Rows are points. The points of each table are mixes of a few directions, plus a little noise. How many directions does each table use, and how many do they share? Where both have some left over, give the other angles between the two spaces (their principal angles), to ten degrees, smallest first.
In the rows, 128 means zero.

First (6 x 2):
[[127 129]
 [117 165]
 [164  14]
 [117 162]
 [130 123]
 [114 175]]
Second (5 x 2):
[[149  60]
 [120 152]
 [ 99 220]
 [133 111]
 [138  97]]
Directions: first 1, second 1, shared 1

First, 8 rows:
[[102 155 117 145  78 122]
 [162 144 216 136 105  68]
 [157 143 204 135 107  76]
 [131  84  72 103 204 183]
 [118 131 112 130 123 136]
 [110 139 108 135 107 134]
 [164  70 114  94 233 164]
 [ 80 158  80 147  68 141]]
Second (8 x 6):
[[101 124 108 122 105 127]
 [ 66  88 136  87  61  70]
 [138 148 133 144 122 133]
 [178 119  71 136 249 221]
 [124 161 153 148  78 102]
 [109 150 144 140  71  98]
 [163 159 162 153 133 123]
 [149  75 120  94 205 149]]
Directions: first 2, second 3, shared 2

First, 11 rows:
[[ 70 148 154 170 144 131 113 168 103 126 170]
 [127 130 120 116 125 129 135 120 129 138 126]
 [113 129 163 178 143 126 103 167 116  96 149]
 [131 126 134 136 130 127 123 134 128 120 129]
 [226  79 193 206 140 114  71 169 150  12  94]
 [184 105 129 122 121 123 123 115 147 102  96]
 [177 118  59  27  97 130 177  47 158 183  76]
 [ 61 164  71  57 115 139 177  87 115 222 147]
 [ 53 166  77  67 118 139 173  95 112 218 153]
 [155 106 206 233 154 119  66 200 123  29 140]
 [113 138 103  95 120 131 149 106 128 163 128]]
Second (10 x 11):
[[121 137 145 154 123 132 109 150 139  77 132]
 [ 60 201  70  63  58 166 148 104 193  60 122]
 [189  87  94  70 140 111 166  69 112 231  96]
 [163 124 153 160 111 133  95 150 164  24 107]
 [131 125 159 170 134 127 102 159 130  80 134]
 [128 119 150 157 146 121 117 147 110 133 141]
 [107 146 151 164 121 137 103 161 142  59 140]
 [225  74 127 113 138 110 133  97 132 147  81]
 [134 117  89  71 135 120 169  81 108 231 121]
 [ 22 150 143 158 175 122 139 160  50 238 207]]
Directions: first 2, second 3, shared 2

First (9 x 18):
[[125 166  95 122 122 114 139 131 136 119 126 108 138 123 135 131 141 106]
 [126 152 108 124 123 118 137 131 133 122 127 115 135 124 133 130 137 113]
 [132  92 160 134 135 142 115 124 121 136 130 147 119 133 122 125 114 150]
 [118 249  22 106 107  81 168 140 156  99 122  64 162 110 151 140 173  52]
 [128 135 121 126 126 125 131 129 130 127 127 124 130 127 130 129 131 124]
 [125 167  93 121 122 113 142 132 137 119 125 107 139 122 136 133 142 103]
 [135  52 194 142 141 157 103 120 111 146 132 169 107 139 113 120 100 176]
 [134  61 187 140 139 153 106 121 113 144 131 164 109 138 116 122 103 169]
 [133  77 173 137 137 148 111 123 116 140 130 156 114 136 118 122 109 160]]
Second (11 x 18):
[[151  65 173 142 136 157 168 158 119 141  85 139 157 126 140 110  90 180]
 [107 188  87 120 116 106  97  97 135 113 166 111 113 127 128 141 157  85]
 [113 169 100 119 122 110 101 107 133 120 157 120 111 129 124 139 152  96]
 [124 165  94 117 126 108 132 133 139 123 129 116 125 126 125 136 149  98]
 [130 153 100 112 132 107 139 146 139 129 118 124 119 129 116 136 150 101]
 [141 104 141 128 135 132 148 149 128 137 104 135 133 130 124 122 118 142]
 [141 102 139 115 146 119 137 162 132 146 105 153 105 139 101 132 138 127]
 [133 119 137 147 115 150 153 123 122 119 116 108 172 117 160 113  97 157]
 [127 127 130 130 125 131 130 126 128 126 130 125 132 127 133 126 124 132]
 [ 94 113 175 179  92 185  60  21  97  98 208 111 157 117 180 113  77 180]
 [148 103 129 100 159 102 142 185 140 157  91 165  84 144  78 140 156 109]]
Directions: first 1, second 3, shared 1
